Each point is reached from the start by the listed moves, each made once or not at all, plus a little noise. Is the number of moves made odd or even? Then give how often each move was made.

Moves:
(1): [ 35  -2  10   2 -21]
(2): [ 2 29 39 -7 -7]
Start: [ 24 -20  12 -25  11]
Points:
[ 20  11  54 -32   6] => odd (0, 1)
[ 60   8  58 -27 -14] => even (1, 1)

Moves:
(1): [22 -6 18  6  2  2 10 -8  4]
(2): [  8  26  -8 -13   7  30   7  17 -14]
(3): [-21   0  26  21   4   0  -1  14   1]
(4): [ 14  17 -20  40  -1  12   5  -1 -19]
(5): [ 4  2 -9 13 30 10  3 -4  9]
(6): [ -1 -25  -7   2 -15  13  -1   5   6]
Start: [ 21  -9 -21 -24  -1  17 -11   2   8]
Points:
[ 25  37 -23  24  10  60   0  29 -22] => odd (0, 1, 1, 1, 0, 0)
[41  6 -5 55 35 41  7  3  5] => even (1, 0, 1, 1, 1, 0)
[ 10  10 -16  37  -1  28  -8  15  -9] => even (0, 0, 1, 1, 0, 0)

Moves:
(1): [ 25  -1   3   0 -10  -6   9  -3   3  -5  -4]
(2): [ 11  32 -16   5  15  11  -2  -3   7   1  -7]
(3): [ -7   9  32 -29  -1   3  -3   1  10   4  12]
(4): [ -7 -13  18  18  12  21  -3   3   1 -21 -17]
(5): [  7 -13  -6  -4  28  -7  -5   8 -11   7   4]
(6): [  3 -12 -17 -20  -9  28  17   4 -29  -2   4]
(7): [ -7   2  -1   9   3 -11  26   4  -4  -6   4]
(8): [  1  -1  -4  -2  -5   0 -12  21  -8 -13   0]
(9): [ -3 -10  -5  -4  12  16  30  21  30  15   3]
(10): [  9  -3   3   5   1   6  -8  15 -12  42 -24]
(11): [  7 -12  10  28  -8   7  -4  -3   1  10  37]
Start: [  5  -1  -3   9  19 -13   1 -16  13   4   3]
Points:
[ 44  28 -22  11  21  -6  -6  -2  15 -12 -11] => odd (1, 1, 0, 0, 0, 0, 0, 1, 0, 0, 0)
[ 34 -18  18 -15 -15  21   9   6 -11  -4  50] => odd (1, 0, 1, 0, 0, 1, 0, 1, 0, 0, 1)
[ 42  16 -24  24  34   4  43  39  28  38 -26] => even (1, 1, 0, 0, 0, 0, 1, 1, 1, 1, 0)
[ 23  -7 -36  15  26  52  30  25  13  13  37] => odd (0, 1, 0, 0, 0, 1, 0, 1, 1, 0, 1)
[ 29  -5  29 -19  23   9  31  18  42  60 -10] => even (1, 0, 1, 0, 0, 0, 0, 0, 1, 1, 0)
[37  6 12 14 53  4 38 31 41 17 52] => even (1, 1, 1, 0, 1, 0, 1, 1, 1, 0, 1)

Moves:
(1): [ 11   4  -9  -4  -3  -6  13 -20   6   2   2  12   1  -6  -1 -10  -3   2
   0  -3   0]
(2): [-12  12  -5  -1  -8 -14   3  -2   6   1  -5   7   9   9  -3   9   2  -5
  10   8  10]
(3): [ -6  15  17  -6  11  -4   1   7  -4   5   2   8   5 -12   0  -1  -2   5
  -4  -8  15]
(4): [ -7   9   2  12   3   5   0 -12 -10  -2  -8   9  20   5   5  -2   0 -10
  -6 -13  -5]
(5): [ -2  -2  -6   1  17   0   3   4  -2  -5   3   1   1   5  -1 -10   6 -12
   6  -2   0]
(6): [ -7  20   2  -5   1  21  12   4  10  -8  -7  -1  12   5   3   1  -6  -6
 -19   5  -9]
(7): [ -5  -1  -9  13  -9  -3  22   0   1   7   0  -2 -13  -8   9  14   5  -5
   3  -8  -6]
(8): [ 8  2  5  7 -1 -5 -5 10  9  0  7  2  2  6  1 -4  0  9  4 -9 -7]
(9): [-17   1  -4  11  11   0   4 -23  20  -6   8  -6 -10   6  -1   8   2   7
  -5   2   7]
(10): [ -6  -7  -6  -8   6  -1  -9   5   1  32  -6   7  -3   0  -4   1 -14  -3
  -7  -4   2]
(11): [-13  21  -6  -3  15   1  -7  -5  -7   7  20   3  -3  -3  -5   5  -8 -13
   8   5 -12]
(12): [  4 -26   7 -14   4  -7   5  11  -3 -15  -1  13  -1   1  11   2  -7  12
  -8  -5  -6]
(13): [ -5  -1   6  -2   1  10   3  -5   4  -1   9 -15  25  -5  -7   3  -4 -11
  -1  -4  -4]
(14): [ -5  -7   6  -8   3  -7   7   1 -10   4   2  -3  -1  11 -12   5  11   9
  -3  -6  -5]
(15): [  9  -8  17 -11   2  -5   9   6   0 -10  -3  -8  -5  16  30 -18  -4  -2
  -3   1  -8]
(16): [ 15   3   4 -12   0   7  -3  -3   7  -7  -3  -1  -5   5   8  14   7   1
   4 -10   7]
(17): [-2  0 -4  0  5 -6 -3 -4  5 11 -1  8 -1 -2  7  4 14  4  4 10  0]
(18): [  2  -1 -11   0   5   5   1   0 -11  16   1  -6  -3  -1   1   4 -11  24
  12   4   6]
Start: [ -1 -10  -9  14  11  12  25  -7  12  -7   2 -16 -10   5   0   2  15   4
 -17  -6 -12]
Points:
[-18  14 -34  38  23  -1  52 -47  40  -1  38  -5 -31   0   3  14  11   5
  -9 -20 -33] => odd (1, 0, 0, 0, 0, 0, 1, 1, 1, 0, 1, 0, 0, 0, 0, 0, 0, 0)
[-26  -2   5  10  35 -23  60 -28  33 -19  15   7 -20  49  46  39  36  12
  -6 -28 -37] => odd (0, 1, 0, 1, 0, 0, 1, 1, 1, 0, 1, 1, 0, 1, 1, 1, 1, 0)
[ -7  -7   3  -6  29   8  57 -23  50   7   5 -12 -14  43  16 -13   0  18
 -50 -19 -32] => odd (1, 0, 0, 0, 0, 1, 0, 1, 1, 1, 0, 0, 0, 1, 1, 0, 0, 0)
[ -6   8  37 -44  51  13  45   8  11 -20   9   5  -7  25  43  16  19  18
 -38 -12 -29] => even (0, 0, 1, 0, 0, 1, 0, 0, 0, 0, 1, 1, 0, 1, 1, 1, 1, 0)

Moves:
(1): [  3  -5  -6  -5  -1   3   1   4  -6  -1   7  -1   4  -3  -3   3  -3  -6
   2  -7  -3   1  -1  -8 -10  -3]
(2): [-2  8 10 -7 -2  4  4 12 -3 -6  3  6 -3  9 -1  3 11 -4 -5  7  1  8  0  2
 -6  4]
(3): [  1   8  11  -8   1   5 -10   1  -1  -9   5   0  -7   2   6  -4   4  -4
   4  14   2   9   2   6   3  -9]
(4): [ 3  2  2 10  1  0  1  0 -1 -3  3 -2  4  0  5  1 -6  0 -3  2 -2  0  2 -1
  1  0]
(5): [  6   3   1  -2   8  -3   0   4   2  -4  -2  -2   7   8   2 -12  -7  -4
  -1   6  -9  -6  -5  -2   2  10]
(6): [-2 -3 -4  2  5  5  0 -2  1  8 -4  2  8 -1 -6  4  4 -6 -3  2  2  0  4 -3
 -3 -4]
(7): [ -1   1   5  -3   2  -2   3   0   7  -3  -2 -12   3   2  12  15   5  -5
   1   4  -2  -7   7 -12   1  -1]
(8): [-5 -7  3  2  2  1 -2  5  3 -9  0 -2 -2  0 -8  1  3 -1  0  4 -9 -4 -2 -5
  8 -7]
(9): [ -1   6 -11  -1 -11   4  -4   6   6  -4  -9   8   2  -2   2   2 -11  -7
  -7  -7   0  -1  -1  -5  -2  -6]
(10): [ 0  1  5 -6  2 -1  5  1  0  0 -6 -2 -4  5 -5 -1 -4 13 -3  5  8 -3  0 -4
  1 -7]
(11): [-4  6  2  8  0 -4  0  4 13  0 10  5  1 -5 -7 -4  5 -5 -2 -9  4 -6  7 -1
 -7 -5]
(12): [  1  -7  10  -8   4  -1  -8   8  -4   0   0   0   2   9   4   7   7   0
   7   0  -3  -1   5   6 -12   1]
(13): [ 2 -3 -5  3 -2  2 -1  5 -4  3 -4 -5  5  3  5  1  8  0  4  2  5  3 -8  3
  2 -2]
(14): [  0  -7  -8   1  -3  -7   7   7   6   4   1 -15  -9   3  -4   2   7   0
 -11   2 -12  -6  -3   1 -13  -1]
(15): [  5   3  -2  -5   3   4  -4   8  -4   6  -1   3   2  -4   0   3  -8  -8
   5  -4  -1 -13  -7   1   3 -10]
(16): [-4  0 -3 -7 -7  2 -5  2  5  6  1 -3 10 -9  2 -2  0  0  3  6 10 -6 -2  6
  7  6]
(17): [ -2   4 -11   1   1   0  -1   7  -8   0   3   8  -5  -2   5  -3   9   1
  -4   0   7  -5   1  -7  -6   2]
(18): [  5  -3  -2 -12   6   2   4  11   2   0   1   6  -4   1   4  -6  -6   2
   4   0  -3  -8   4   0   9  -1]
(19): [11 -6 -1  4 -2 13  2  2  7 -1  1 -6 -6  1  2  9  1 10  9 -1  5 -8 -2  7
  0  5]
(20): [  6 -11  -4  -2  -4  -2   0   7  -1  -1  -3  10   0   2  -3  -4  -6  -6
   5   0   6  -5  -3   8   0   7]
(21): [-4 -2 -4 -6  5  5  4 -1  1 -2  0  5 -7  4  6  8 -7  4  0 -5  1  7 -8  0
 -8 -7]
(22): [ 8 -2 -4  0  2 -3 -9 11  4  4  2 -1  1  0  2 -1 -3 -9  3  5 -4  5 -5  0
  5  7]
(23): [ -8   0   1   0   1   4   4   3 -11   1 -13 -12   3  -3  -4  -4  -3   7
   8   3   6  -6   3   4  -1  -7]
(24): [ 3  5  3 -4  2 -1  4  2  6 -3 -7  0  3 -7  2  0 -3  1 -6  0  4 -1  1  2
  0 -2]
Start: [-9 -5 -3  0 -6 -2 -3 -2  8  7  1  7  3  9  1  2 -8 10 -5  4 11  1  3 11
 -2  1]
Points:
[ -1  -4 -13 -37  -7   6   7  59   8   8 -16 -15  -3  16   6  18 -23  -5
  -9  12   0 -28   1 -12 -14 -25] => even (1, 1, 0, 0, 0, 0, 1, 0, 1, 1, 0, 0, 0, 1, 1, 0, 0, 1, 0, 0, 0, 1, 1, 0)
[  7 -23   9 -29  24  31   1  60  10   0  -9  -9   9  18  17  46 -18  -7
  16  14   3 -25   4   3 -15 -23] => even (1, 1, 0, 1, 0, 1, 1, 1, 0, 0, 0, 1, 0, 0, 1, 0, 0, 1, 1, 0, 1, 1, 1, 1)
[  4 -27 -19  -2 -12   7  -6  29   9  12  16 -12   2   7  14  19   5  13
  -1   7  14 -23   3  16 -36  10] => odd (1, 0, 0, 1, 0, 0, 0, 0, 0, 0, 0, 1, 0, 1, 0, 1, 1, 0, 1, 0, 0, 0, 0, 0)
[  6 -36   5 -20  11  14   6  54  27   1 -17 -18  37   9   4   9 -15   9
  20  22  31 -54  13  12  -4 -10] => even (1, 0, 0, 1, 1, 1, 1, 1, 0, 1, 1, 1, 1, 0, 0, 1, 0, 1, 1, 1, 0, 0, 1, 1)

Moves:
(1): [ 20  -6   1  -9  -1  -2   7  -4  -9   1  11   6   0 -12 -12   7   2   0
   3  14   5   3  -4   2]
(2): [-2 14  4 -4 -2  8  5  5 -4  2 -7 -6 -4  1 -3 -5 -7 -6 -7  3 -5 -5 -2  6]
(3): [ -4   2   9  -2   4  12   2   5   7  13   8   1  -3  -7  -2   3  -3  -2
   4   8  -2   2   2 -10]
(4): [ -4   4 -13  11   1  -2   6   0   8  -4  -8   9   4 -10 -11   3  -6  -4
  -2   2   2  -2  -3   3]
(5): [-5 -6 -1 -7 10 -3 -5  6 -7  3 -5  0  3  6 -5  1  4 -3 -3 11  2 -3  0  5]
(6): [ 7 -4 -7 -4  4  9  5  7  0  2  5  1 10  5  1 -5  3  1  4 -2 -7 11 -3  6]
(7): [-2 -5 -1 -1 -3 -2  4  2 -1  5 -1  0 -1  2  8 -2  4  2 -5  4  1  2  0 -4]
(8): [  9  -5   3   3  -8  -5  -7   5   8   2  -3  11  -3  10   1   1   0  -1
  -1  -4  -1   7 -10   4]
(9): [  7   3  -7 -10   0   2   0   1   6  -3  -2   1  -8   5   2  -1  -2   1
  16   5  -7  -5   6  -6]
(10): [ 11  -3  -4  11   0   9   5 -12  11   4  -6  -1  -2  11 -15  -2   1   6
  -1  -1   6   0   4   1]
(11): [ 0  6  2  2  7 -6  2  0 -2  3  5  4 -1  2  1  0 -7  4 -1 -3 -1 -8  3  0]
(12): [-12   0  -3   1  -7  11   3  -4  -2   6   1   5   1   3  -7   9  -4  -4
  11   3   0  -5  -3   7]
(13): [ -3   1   1  -9  -1  -8  -6  -1   3  13  -8  -1   4 -11   1   2  10  -2
   9  -1  -5   0  -4   0]
(14): [ 2 -4  5 -2 -1 -3  3 -1  2 -4 -2  3  7  2  2 -4  0 -1 -4 -2  0 -3  2  0]
(15): [-2 -2 -2  0 -1  0 -1 -7 -7  3 -6  4  6  2  8 -2 -4  1  9  0  9  1 -7  2]
(16): [-3  4 -1 -3  3  1 -4  6  3 -3 -6  0  2  4  5 14  1 -3  5  2  0  1  1  1]
(17): [ 2 -2  7  4 -3  3  8  3 -3 -4 -5  0 -3  1  0 -5  9  5  2 -5 -2 -3 -9 -1]
(18): [-2 -4 -4  4 -2  2  2  7  1  1  2 -1  5 -4 -5 -2 -8 12  0  7  4  0  6  2]
(19): [-4  4  0 -4 -3 -3  6 11  2 -1  4 -4  7  6 -4 -2  3 -6  6 -1  7  0  2 -3]
(20): [ -2   3   7   3   0   2  -3   0   5  -1   2 -10   4  -1   2   0  -3  -1
  -1  10  -9  -1  -5   5]
(21): [-2 -1  0 -2 -1  3  3  2 11 -5  3 -3  0 -1  6 -4  1  3 -5 -1  5 -3 -3  6]
(22): [ 0  8  0  4  1 -2 -8 -4  2 -6  1 11  7  2  1 -4  9  6 -2  9  0 12  2  7]
(23): [ 8  1 -2  8 -5  0 -4  2  6  2  3  3 -3 -2  7 -1  4 -2 -1  4  0 -7  6  2]
(24): [-2 -5  7 -3  7 -2  7  0  1  6 -5 -2 -6 -5  0  0 -1  3  8 -4 -5  6  2 10]
Start: [-17   7   5  12   5  -4   4 -13   5   2 -10   2  10  -3   6  11   5 -13
  -6  -1 -19  -5  -4   2]
Points:
[  3  14  13 -10  -3  24  22  10  43  20 -38   7  24  24  11   0  17 -20
  32   1 -20  -2 -24   9] => odd (0, 1, 1, 0, 0, 1, 0, 1, 1, 1, 0, 0, 1, 1, 1, 1, 1, 0, 1, 0, 1, 0, 0, 0)
[ -9  -7  15  11   3  33  25   4  35  39 -21  14  11  19  -2   2   7 -19
  -6  17 -24  -2  -7  38] => even (0, 1, 1, 0, 1, 1, 1, 1, 0, 1, 0, 1, 0, 1, 0, 0, 0, 0, 0, 0, 1, 0, 1, 1)
[-41  29  -6   5  11  -4   1 -11   9  15 -38  21  37  -5  -7   8 -14 -11
  20  42 -29 -26 -10  34] => even (0, 1, 0, 1, 1, 0, 0, 0, 1, 0, 1, 1, 1, 1, 1, 0, 0, 1, 0, 1, 0, 1, 0, 0)
[-20   3 -10  12 -16  18  29  24  27   4 -31  15  34  22   8  -8  -2 -18
  15  32 -18 -22 -26  39] => even (0, 1, 0, 1, 1, 1, 1, 1, 1, 0, 0, 1, 0, 1, 1, 0, 1, 1, 1, 1, 1, 0, 1, 0)
[-11   8  22  15  -4  30  23  11  14  32 -15  14  -2   1   4   9   6 -19
  15   3 -39   1 -20  27] => even (0, 1, 1, 0, 0, 1, 0, 1, 0, 0, 0, 1, 0, 0, 0, 0, 1, 0, 0, 0, 0, 0, 1, 1)
[ -6  15  12  16  12  17  12   6  60  13 -40   6   2   7  -5  17  -5 -25
   4  30 -30 -19  -5  33] => odd (0, 1, 1, 1, 1, 0, 0, 1, 1, 1, 0, 0, 0, 1, 0, 1, 0, 0, 0, 1, 1, 0, 1, 1)
[  8  -7  -3  18  10   6  40  -5  24   5  -9   1  39 -11 -34   5  -4  -3
  10  25 -14  10  -2  29] => odd (1, 0, 0, 1, 0, 1, 0, 0, 0, 1, 0, 0, 0, 1, 0, 0, 0, 1, 1, 1, 0, 0, 0, 1)
[-23  38 -12  19  -7  14  20 -11  48  18 -24  -1  12   0 -15   8  -5 -26
  18  17 -24 -41  -3  24] => odd (0, 1, 0, 1, 0, 0, 0, 0, 1, 1, 1, 1, 1, 0, 0, 0, 0, 0, 1, 1, 1, 0, 1, 0)
[-13   9   3  45 -11  22  11 -17  50   6 -30  46  24  11   2  20  14  -9
  10  14  -1  -6 -24  27] => even (0, 0, 1, 1, 0, 0, 0, 1, 0, 1, 0, 1, 0, 1, 1, 1, 1, 0, 0, 0, 1, 1, 1, 0)
[ 13  -5   9   2  15   0  10 -15  35   2 -19   8  14  10   6  16  25  -2
   5  49 -21  -3   7  34] => even (1, 0, 0, 0, 1, 0, 1, 0, 1, 1, 0, 0, 0, 1, 0, 1, 0, 0, 0, 1, 1, 1, 1, 1)

Moves:
(1): [  2  -4 -16   1  -1   6  -6 -10  -8 -15 -11   9 -11   3   2  -2   0  12
  -2 -12  -2  -8   0 -19]
(2): [-7 -3  8 -9  2  6 -3  5  3  5  5  5 -1 -5  2  0 -2  8 -4 -8 -8  3 -5 -2]
(3): [ -1   1  -3   4   1   4  -2  -3  16   8   4   2 -14 -15  -2  -4   1   5
  -7  -8   4  -7   6  -8]
(4): [ 3 -1 -2  0  5  1  0 -8 -3 -2 -8  5 -5 -4 -2  1 -7  6  3  7  7 -5 -6  3]
(5): [ 4  3  0  5 -2 -8 -2  1  1  3  1  0 -2 -3  0 -2  0  3 -2 10  3 -6 10 -8]
(6): [ 19  14 -23  -5   6  -3   8  19 -23  -1   0   3 -18   2 -11   2 -11 -10
   3  14  -2  -6  -3  -2]
(7): [-6 -4  0  2 -3  2  7  0  3  4  9  0  5 -4  5  6  0 -2  5  1  1  8  1 -1]
(8): [ -2  -9  -1 -10   9   3   3  18  -1   3   5  -6   6   7  -4   6  -5 -12
   2  -7   5  14  16   1]
(9): [  8   3   1  -4  -4   2   1   3   3  -3   6  -4  -2 -18   2  -7  -3  -2
   9   4  13   4   3  -7]
(10): [ 0 -3 -2 10  2 10  6  1  6  3  0 -4 13  1  5 -3 13 13 -4 -4 -4  6 14  5]
(11): [  1  -3  -7  -1  12  -1   6   2   4   0  -3   1   5   2   5   1  -1  -4
  -1  10  -1  -4 -21  -3]
(12): [ -5  -1   2  -3 -13  -2   0  18  -1   4  -4   4   2   2  -6  10   0 -10
  -3  -2  -2  12  -8   3]
(13): [  1   1   1  11   5  -3   3  12  -9   8 -11 -12  -2   5  -7  14  -2 -10
   0  -4 -18  -2  -7   4]
(14): [ 10  -4   6  -1   8   3  -9  -5  -2   7   3  10  -4   0  11  -4   6  -1
   6  -4   6   5   5 -10]
(15): [ -3   7  10  13   6  13   6   0 -10  -6  -2  -9  11   9  -4   5  -4   8
  -7   5  14   1   0  -9]
(16): [ -3   9  -5   5  -4   7  -8   1  -4  -1  -5   2  -1 -12   4   2  11   2
  -5  -1  -3 -21   1   1]
(17): [-3 -7  0 -1 -1  3 -5 -1 -2  5  2 -2 -6 -6 -5 -5  1 -5  8  7  4  2 -4  1]
(18): [  5   4 -12  -3   9   5   0  -2  -7   3   1  -4   4  -5   4   1   0  -8
  -2   3  -2  13   5  -4]
(19): [-14   0   8 -16  -2   4  10  -4   2   8  -3   5  11   7   3 -12  -1   2
   5  -6   5  -1   1  -3]
(20): [  1   0  11  -4   2  -3   5   0  -4  -2  -3   3  -3  -1   3  -6   2   1
 -13   3  -1  -5  -1   4]
(21): [ 13  -2  -4  -5  -4  -3   0  -6   1   0   4  -3   5  -5 -12  -1   1   2
   3   4   7  -7   7  -6]
(22): [ 1 -5  0  1  0 -4 -1  2 -3 -1  8  8  3 -2  1 -7 -1 -5 -3 -9  4  9  2  4]
(23): [ -6  -5  -9  -2 -10  -2  -4  -7   0   8  -4  -1  -2  11  18   2  -5   7
  -6  -1   0  -2  -9  -2]
(24): [  7   5  11  -5  -2  11   2  -4   5  -5   5  17   9  -7   7 -17 -11  -4
  -3  -6  -5   4   7  -8]
Start: [ -9 -11  -1   3   0  10   3   3  -7  -2  -1  -5  10   2 -13   7   2 -11
  -6  -1  -3   3   5  -2]
Points:
[ 15 -17 -60 -28  26  28  -3  12 -50  12  -9  21 -12 -14  14 -17 -16 -25
   7  15  34  -5   7 -50] => even (1, 0, 0, 1, 1, 1, 0, 1, 1, 0, 1, 0, 0, 1, 0, 1, 1, 1, 1, 0, 0, 1, 1, 0)
[-11  -2  21 -13  -2  48  18   1  -1   8  19   7  45 -40  -7 -22  -8  -4
   1  20  26 -15   7 -47] => odd (0, 1, 0, 0, 1, 0, 1, 0, 1, 0, 1, 0, 0, 0, 1, 1, 1, 0, 1, 0, 1, 0, 0, 1)
[ 35   8 -21  11  17  45  37  51 -27  16   9 -16  22 -34 -39  19 -28 -31
  -9  18  19  29  52 -38] => even (0, 0, 1, 1, 1, 1, 1, 1, 1, 1, 0, 1, 1, 0, 1, 0, 0, 1, 0, 0, 1, 0, 0, 1)
[-12 -13  19  -9  16  28  24  42 -57  27  -5  15   3   5 -22  11 -18 -28
  -8   4   6  23 -20 -10] => even (0, 1, 0, 1, 0, 1, 1, 0, 0, 0, 0, 1, 1, 1, 1, 0, 1, 0, 1, 1, 0, 1, 0, 0)
[  0 -28   3 -22  -5  56 -11 -33   3  12   2  46   3 -53  22 -55   6  30
 -20 -34  24 -20  26 -48] => odd (1, 1, 1, 1, 0, 0, 0, 0, 1, 1, 0, 0, 0, 1, 0, 1, 1, 0, 1, 1, 1, 1, 1, 1)
[ -5 -31 -28   7  17  32  -9  -8 -40   1 -19  16   8  13  11   9 -11 -10
 -15   4  25  25 -30 -37] => even (1, 0, 0, 1, 0, 0, 0, 0, 0, 0, 1, 1, 0, 1, 1, 0, 1, 1, 0, 0, 0, 1, 1, 0)
